Each row is a point. Each copy is the shape, with its points in the same order, turned, moved and blurred by noise. Some copies are also mirrored. Which?
In the rows, 128 means zero.

Shape:
[[154, 155, 116],
[155, 169, 152],
[85, 50, 113],
[113, 148, 128],
[139, 143, 149],
[152, 113, 58],
[154, 120, 134],
[133, 144, 178],
[134, 187, 168]]
Copy 1:
[[138, 167, 133],
[142, 160, 168],
[139, 42, 83],
[109, 126, 144],
[142, 134, 157],
[139, 148, 57],
[159, 132, 131],
[148, 118, 180],
[119, 158, 191]]
Copy 1 is: only turned
Copy 2:
[[136, 155, 105],
[130, 179, 133],
[90, 45, 153],
[98, 143, 126],
[125, 155, 142],
[149, 92, 75],
[142, 130, 137],
[112, 162, 172],
[105, 197, 137]]
Copy 2 is: only turned
Copy 3, 9 rows:
[[169, 145, 137],
[170, 159, 100],
[71, 76, 162],
[126, 160, 136],
[147, 141, 111],
[167, 107, 197],
[154, 112, 121],
[136, 140, 79],
[153, 183, 85]]
Copy 3 is: mirrored

Shape, 8 rows:
[[172, 122, 101, 87],
[109, 135, 168, 95],
[133, 120, 128, 116],
[77, 90, 136, 119],
[78, 187, 84, 171],
[111, 88, 84, 142],
[121, 181, 137, 177],
[145, 99, 84, 128]]
Copy 1:
[[162, 174, 124, 109],
[76, 147, 107, 116],
[126, 133, 115, 118],
[95, 90, 103, 84],
[103, 79, 211, 132],
[155, 84, 126, 90],
[101, 105, 168, 180],
[172, 119, 127, 102]]
Copy 1 is: mirrored
Copy 2 (8 x 4):
[[134, 75, 128, 174],
[75, 132, 148, 124],
[122, 109, 133, 132],
[92, 105, 129, 71],
[145, 185, 58, 111],
[139, 80, 103, 93],
[156, 192, 124, 126],
[153, 76, 106, 120]]
Copy 2 is: mirrored

Shape (12 x 6):
[[174, 120, 148, 150, 140, 103],
[130, 128, 123, 167, 104, 159],
[121, 139, 108, 105, 100, 170],
[181, 140, 109, 166, 149, 60],
[74, 131, 149, 86, 146, 155],
[180, 167, 175, 151, 100, 102],
[150, 90, 155, 103, 117, 144],
[89, 161, 110, 166, 93, 114],
[88, 71, 111, 118, 180, 113],
[177, 129, 115, 125, 139, 172],
[144, 152, 103, 128, 116, 166],
[73, 141, 171, 167, 101, 164]]
Copy 1:
[[151, 121, 137, 177, 109, 80],
[139, 137, 71, 158, 114, 126],
[148, 158, 86, 97, 128, 129],
[131, 150, 140, 204, 145, 46],
[109, 124, 137, 87, 126, 164],
[148, 170, 134, 180, 61, 83],
[166, 97, 120, 113, 97, 103],
[77, 172, 80, 154, 116, 110],
[99, 69, 135, 121, 178, 113],
[192, 143, 107, 143, 141, 121],
[160, 167, 90, 133, 133, 128],
[92, 130, 83, 143, 75, 172]]
Copy 1 is: only turned
Copy 2, 12 rows:
[[124, 99, 162, 159, 121, 96],
[102, 110, 108, 138, 75, 132],
[145, 118, 91, 108, 103, 158],
[122, 152, 182, 181, 119, 80],
[117, 103, 76, 82, 165, 133],
[117, 103, 204, 113, 95, 118],
[160, 65, 113, 125, 117, 105],
[85, 165, 114, 105, 87, 116],
[121, 116, 60, 152, 170, 70],
[150, 93, 125, 165, 114, 158],
[133, 122, 113, 137, 99, 165],
[58, 91, 94, 81, 96, 129]]
Copy 2 is: only turned
Copy 3:
[[124, 119, 119, 194, 107, 68],
[106, 128, 107, 180, 97, 161],
[131, 116, 106, 118, 98, 156],
[90, 122, 91, 195, 133, 42],
[147, 94, 162, 122, 150, 156],
[168, 110, 80, 216, 107, 91],
[131, 99, 152, 153, 68, 118],
[98, 96, 82, 185, 148, 159],
[76, 82, 189, 132, 141, 99],
[125, 163, 125, 138, 86, 111],
[122, 149, 99, 138, 105, 136],
[136, 96, 138, 202, 127, 198]]
Copy 3 is: mirrored

Shape, 12 rows:
[[144, 140, 181, 110, 105, 171, 147, 135],
[92, 138, 135, 88, 112, 101, 138, 155],
[81, 118, 92, 147, 116, 157, 109, 141],
[154, 155, 95, 106, 79, 156, 120, 89],
[133, 63, 116, 100, 86, 87, 118, 141],
[126, 148, 108, 87, 165, 78, 74, 135],
[87, 69, 84, 146, 148, 140, 88, 110],
[136, 150, 124, 163, 107, 119, 65, 157],
[113, 119, 172, 112, 112, 154, 135, 89],
[158, 63, 111, 140, 159, 113, 62, 161],
[70, 117, 89, 110, 137, 133, 136, 75],
[158, 114, 138, 80, 104, 169, 65, 92]]
Copy 1, 12 rows:
[[140, 125, 115, 67, 111, 151, 167, 95],
[101, 180, 120, 107, 117, 108, 144, 137],
[101, 139, 84, 149, 96, 140, 99, 90],
[163, 90, 80, 107, 117, 151, 114, 160],
[58, 125, 92, 135, 146, 114, 178, 151],
[110, 131, 142, 121, 160, 57, 92, 133],
[52, 109, 99, 161, 145, 144, 82, 91],
[120, 89, 125, 142, 76, 86, 134, 106],
[99, 123, 135, 71, 118, 178, 137, 116],
[65, 74, 107, 156, 160, 80, 141, 77],
[90, 163, 114, 123, 142, 172, 67, 135],
[103, 56, 93, 59, 135, 128, 110, 135]]
Copy 1 is: mirrored
Copy 2, 12 rows:
[[163, 96, 167, 134, 166, 140, 115, 126],
[129, 132, 162, 84, 101, 175, 103, 141],
[83, 110, 132, 161, 94, 181, 119, 121],
[180, 140, 98, 150, 125, 170, 88, 100],
[150, 94, 114, 104, 72, 148, 91, 190],
[80, 147, 99, 69, 127, 159, 55, 134],
[65, 93, 82, 138, 70, 144, 120, 124],
[93, 135, 134, 157, 123, 150, 49, 151],
[149, 95, 149, 120, 127, 118, 114, 93],
[66, 85, 76, 125, 123, 123, 80, 193],
[109, 131, 109, 110, 74, 155, 136, 70],
[152, 71, 80, 127, 142, 148, 60, 97]]
Copy 2 is: only turned
